Each row is a point. The last column is the point's height on a tilted bowl or saddle (a function of degree 2), plus a little noise. Count its main directions that bend up, bend down and stay straight.
In the rows, 128 means zero.

Points (10 x 3):
[[117 138 110]
 [164  68 109]
 [135 218  51]
 [ 64 100  81]
 [158  94 117]
 [ 93 171  88]
 [ 69 130  86]
 [ 53 175  59]
 [156 171  93]
 [132 124 114]]
Directions: 0 up, 2 down, 0 straight

Points (9 x 3):
[[132 152 134]
 [123 216  69]
 [ 77 174 108]
 [ 69 143 118]
 [141 111 126]
 [111  50  49]
 [121 134 136]
 [162  58  51]
 [140 188 108]]
Directions: 0 up, 2 down, 0 straight

Points (18 x 4):
[[ 81 140 175 146]
 [ 70 120 132 134]
 [ 86 130  80 137]
 [122 152 138 130]
 [165 143 202 197]
 [ 77 108 171 150]
 [103 113 140 126]
 [112  99 108 126]
 [ 80 107 210 188]
 [169 145  81 161]
 [ 78  43 107 176]
 [ 84 152 173 147]
 [130 141  69 142]
 [133 184  80 162]
 [190 181 123 195]
 [198 193  85 223]
 [ 22 152 139 181]
 [159  69 166 180]]
Directions: 3 up, 0 down, 0 straight

Points (25 x 5):
[[144 209 153  49  16]
 [ 64 224 148 220 103]
 [117 217 105  69  28]
 [175 166  87 139 144]
 [135 120 153  83 114]
 [156 141 167  84 112]
 [179 130 134  95 136]
 [138  79 107 203 135]
 [128 146 138 131 109]
 [ 82 137  60 121 136]
 [166  77 123 146 133]
 [116 182 115 148  74]
 [134 106 158 113 134]
 [115 149 111 103  96]
 [174 108 111  78 137]
 [ 81 156 146 115 115]
 [140  71 142 192 171]
 [143 188 170 133  99]
 [225  72 138  85 185]
 [129 142 133 127 106]
 [ 98 146 138  84 108]
 [ 30 104  88 154 204]
 [ 71 130  23 123 182]
 [154 175  36 215 156]
 [ 74  68 119 170 164]]
Directions: 2 up, 1 down, 1 straight

Points (39 x 7):
[[103 203 163 147 157  99  99]
 [126 129  83 132 168 140 134]
 [185 107  84 141 197  81 188]
 [147 122 169 119 122  69 101]
 [213 164 103 134  89 137 160]
 [145 142 190 161 177 187 164]
 [140 115 126 193  93 112 106]
 [106  73  82 110 139 157 150]
 [108 146  72 156  86 145 139]
 [138 157 117 142 144 171 137]
 [177 127  99 160  64  89 127]
 [147 125 154 194 107 162 119]
 [123 113 135  79 129  99 113]
 [ 70 164  88 156 118 128 114]
 [139 135 124 102 161 108 113]
 [141  64  87 179 150 115 162]
 [120 118 180 129 100 130 103]
 [166 115 151 115 123 111 111]
 [ 98  71 156 203  59  81 150]
 [102  87 186 109  98 168 159]
 [116 104  37 123 135  94 142]
 [155 110 110 169 164 135 142]
 [ 89 204 101 151 174 110 124]
 [146 171 130  95 111 163 137]
 [172 249 133  45 169 118 234]
 [114 123 134 170 123 158 115]
 [152 163 168 120  73 133 101]
 [172 115 148 129 227 190 249]
 [204 113 147 118  39  33 165]
 [141 178  91 136 145  86 118]
 [ 81 163 115  81 145  48 116]
 [133 169 127 162  53  66 105]
 [ 62 174 139 134  94 105 105]
 [186 187  75 171 109 140 174]
 [189  99  66 108 176 167 246]
 [ 95  64  65  98 115  45 143]
 [ 64 100 174 169  73  87 132]
 [154 153 129  49 164 133 165]
 [135 115  82 179 136  68 123]]
Directions: 5 up, 0 down, 1 straight

Points (66 x 9):
[[ 92 129  73 123 162  20  77 232  65]
 [ 30 137 139 177  99 119 122 149 144]
 [167 140 155  99 119 104 156 178  96]
 [103  50 198  79 148 106 139 114 130]
 [113 178 130 157 120 174 113 153  92]
 [ 98 132 162 129 130 141 131 157 143]
 [122 157 112 119 128 132 150 128 130]
 [ 67 117  93  70 140 140 163 119 150]
 [107 202 112 161 138 127 103  59  89]
 [139 123 115 138 124 144  69  93 132]
 [106 196 124 142 161  82 157 136  88]
 [ 92 161 132 140  54 123 136 102 122]
 [124 141 164 124 125 156  68  93 107]
 [143  99 138 101  82 217 130 134  76]
 [136 140 118 204 108 192 144 175  34]
 [167 116  58 170  61 105 117 109 126]
 [159 190  93  99 164  83 192 161  36]
 [ 83 124 178 105 136 102 126  65 129]
 [133 107  93 145 115 119  61 121 144]
 [157 128 178  52 145 167 160 195  39]
 [ 23 184 115 146 115 159  78  46 102]
 [129 145 103 121 155 162 177  91  95]
 [ 84 103 131 128 117  70 157 148 171]
 [168  85 169 123  87  98 145  74 187]
 [110 116 153  71 169  96  92 141 106]
 [160 136 143 166 141 113 164 170  96]
 [118 141 120 119 131 152 161 100 121]
 [127 193 121 124 128 195  99 123  82]
 [170   7 119 189 112 165  85 145 121]
 [110 113 158 181 141  79 106 125 156]
 [185 110  75  58 164 182 101 118  34]
 [101 210 145 153 137 171 170  91  23]
 [ 99  89 126 158 125  98  81 194 149]
 [158  71 127 172 154 136 106 163 128]
 [109 166 153 180 174  84  90 100  84]
 [161 153  88 131 165 150 119 152  93]
 [131 123  97 132  45  67 153 133 130]
 [105 107 121 131  82 145 150 177 143]
 [ 57 172 124 152 120 160  89 175 143]
 [ 49 139  90 139  99 145 245  82  34]
 [112 123 179 140 156 113 112  84 125]
 [ 78 152 127 175  87  19 165 134 112]
 [162 140  93 137  68 169 138  88  83]
 [121 123 108 128 129 160 121 153 135]
 [132 155 189 119  84 138 114 158 119]
 [164 124  76 171 116 135 112  69 138]
 [130 162 159 122 182 136 107 102  80]
 [163  70 165 122 156 198  78  70  53]
 [156 155 155 120 128 147 174 164  70]
 [148 135 170 124  71 167 110 107 112]
 [168  82 190 105  92  54 149 166 182]
 [110 176 173 152 111  98 168 190  83]
 [109 113 110 129 129  95 172 156 147]
 [134  82 109 113 101 172 152 110 117]
 [141 148 133 147 127 117 217 123  63]
 [129 154 130 133 119 115  81 110 136]
 [150 115 109 170 143 126 136  66 143]
 [114  74 143 102 105 100  87 156 163]
 [129 116 168 153 101 147  80  42 122]
 [146 134  85 192 133  99 141 108 134]
 [129 113  68 140  98 107 116  70 158]
 [186 110  68 229  80 150 117 112  81]
 [135 163 147 221 127 157 121 139  40]
 [ 49  77 127 129 100  71 157  96 164]
 [ 94 128  90 114 127 116 113 117 165]
 [144 136 190 115  83  70 169  72 131]]
Directions: 1 up, 6 down, 1 straight

Points (68 x 9):
[[104 103 136 152 148  94  68 198 159]
 [143 197  90  98 112 153 122 139 148]
 [108 198 145  77  98 139 150 134 165]
 [113 126 145 152  74 147 173 157 144]
 [110  87 147  62 155 141 172 188 128]
 [148 115 117 112 115 118 176 105 106]
 [161 149  80 113 171 143  99 111 141]
 [155  48 127 114 162  99 143 113 127]
 [ 98 102 104 116 110 135 164 127 149]
 [155 104 134 103 155 102 148 136 112]
 [ 86 151 194 112  41 167 158 129 117]
 [237  82  67 116  70 122 173 182  24]
 [142 183  98  58 105 106 132 154 126]
 [118  54  88 158 125 118 138 164 194]
 [ 89 124 121 129 144 152 188 117 189]
 [140 142 106 139  88 135  46 144 161]
 [ 95 127 100 158  70 156  89 185 213]
 [139 156 108 104 102  67 123  95 156]
 [108 102  19  62 101 108 166 184 161]
 [ 48 135  66 129 135 124 106 153 227]
 [153 139 116 119 152 124 171 232 153]
 [ 54 115 104  93 175 140 130  80 177]
 [138  96 145 100 109  98 141  58 151]
 [149  95  70 125 129 108 123 193 163]
 [ 96 185 100  86 131 190  97 129 187]
 [153 152  94  75 122 120  63 108 151]
 [ 73 103 150  52 155 143  63 143  88]
 [189 163 180 157 105 139 112 205  95]
 [113 123 140 128 123 119 159 144 161]
 [160 131 150 143 202 126 145 160 133]
 [132 142 128  23 117 153 134 111 106]
 [100 127 157 156 157 218  64 163 196]
 [103  85 110 150 115  93  14 109 136]
 [116 153 158 146 150  93 115 201 153]
 [151  80 168 126 141 172 176 171 168]
 [134 141 148 138 150  62 134  93 163]
 [172 123  34  65  72 142 109  62 164]
 [136 178 111 119 128 144 134 141 142]
 [157 120  36  73  94  63 149 136 102]
 [ 89  79 185 101 140 146 122  57 167]
 [139 175 104 151 152 106 131 171 135]
 [119 146 154 128 185 182 180 134 194]
 [159 128 115  54 160 146 198 107  53]
 [106  86 157  24 127 182 164 117  68]
 [126 189 153 142 122 155  73 148 121]
 [127 128 111 158 103 122  88 124 150]
 [128 145 125  68  88  41  73 122 177]
 [175 116 158  90 122  48  97 174 115]
 [ 90 116  70 130 123 177 158 147 216]
 [ 75 121 154 116 111 122 180 118 172]
 [ 86 135 117 121 148  81 225  75 212]
 [191 112 150 112 171 135  51 146 115]
 [115 134 125 155 123 135  64 120 150]
 [160 135 119 100 108 249 100 133 174]
 [164 133 185 169 219 142  79 168 124]
 [145 154 107 226  74 157 225 159  93]
 [184 148 116 122 176 199 150 184 117]
 [208 117  99 143  85 176 171 114  48]
 [160 174 113  99 113 159 153  69 138]
 [ 27 161 107 125 132 217  66  88 196]
 [128 189 150 165 143 146 154 143 146]
 [159 115  87 124  85 138 133 121 121]
 [160 133 150 130 171 113 162 118 132]
 [107 151 108 150  91 126 124 131 160]
 [148  83  97 147 214  98 124 141 146]
 [129 180 188  92 147 127 138  98 166]
 [152 108 131 151 160 185 142 149 184]
 [ 90  88 138 117 145 186 110 162 182]]
Directions: 4 up, 3 down, 1 straight

Points (62 x 9):
[[157 147  80 155 105  65  92 118 117]
 [159 128 103  83 139 124 127 132 109]
 [161 170 136 136 120  74 177 162 119]
 [ 77  88  78 158  91 151 124 151  66]
 [156 174 163 105 195 183 130 131  87]
 [121  94 157 130  48  78 134 158  92]
 [ 80 147 181 175 142 129 176  97  95]
 [ 78 118 137 109 119  92 158 196  89]
 [156 132  54 103 123 155 148 205  71]
 [109 162 120  93 117 117 195 135 114]
 [119 132  97  72 184  73 142 118  94]
 [155 109 118 104  65 133 208 137  84]
 [ 76 115  73 121 141 107 233 171  50]
 [134 165 147 100 127 103 127 105 133]
 [ 59 172 163 125 144 161  70  59  99]
 [ 90 142  79 103 127 115  82  93 108]
 [133  98 126 155 122 133 145 144  92]
 [137 148 102  45  94  73  83 115 138]
 [138 105 138 158 119 115  77 123 109]
 [132 114  83 156  86 166 143  98  92]
 [163 119  95 221 208 108  99 140  76]
 [141  86 148 188 120 143 163  89  76]
 [ 59  66  97 172 142 128 139 129  48]
 [114 137 155  70 108 106 106 145 129]
 [112 124 146  97 189 180 103 179  68]
 [ 93  66  28 115 195 118 113 117  35]
 [120 117 106  36 155 181 100 163  61]
 [158 108 120 100  87 125 107 130 115]
 [121 123 152 165 133  68  97 151 103]
 [120 136  58 161 189  94 116 138  85]
 [148 218 149 167 116  96 119 144 135]
 [131 181 173  84 110  87 212 184 122]
 [135 143 143 164 122 100 129  51 104]
 [176  53  96 119 119 192 176 146  47]
 [174 207 172  99 113  94 111 141 148]
 [102 125 163 149 117 109 119 122 107]
 [159 146 163 114 159 178 154 159  90]
 [118 124 116  95 146 190 142 128  82]
 [190 119 121  58 138 185  90 147  84]
 [109 125  84 133 169 187 158 171  63]
 [161 124 154 153  82 123 131 126 110]
 [ 79  67 108  92 214 110 126  98  43]
 [108  85 123  89 147 146 146 111  78]
 [190 102 147 144  90 176 158  77  87]
 [121 125 131 121 147 185  83 107  97]
 [140 110 148 125 160 105 138  59  93]
 [ 45 108 107 185 131 172   7 211  41]
 [ 81 151 147 125 148 159 117 158  99]
 [162 115 154  47 149 156 135  92  86]
 [146 151 105 117  71 135  90  99 127]
 [137 128 166  66 151 194 131 216  56]
 [123  76 157 153 165 157  62 101  84]
 [119 172 145 152 104 119 171 172 115]
 [132 123 136 166 166 149 151 141  92]
 [187 138 168 108 132  79  86  79 121]
 [125  78  97 174 110 204 127  63  72]
 [146 136 131 155 172 113  77  80 109]
 [117 153 149 102 138 123 118 112 123]
 [ 67 160 158 137 172 147 159  88  99]
 [ 94 128 155 136 159 133  82 125 103]
 [157 122 170  89 173 118 136 122  99]
 [106 159 122  71 167  79 151 167 110]]
Directions: 0 up, 6 down, 2 straight
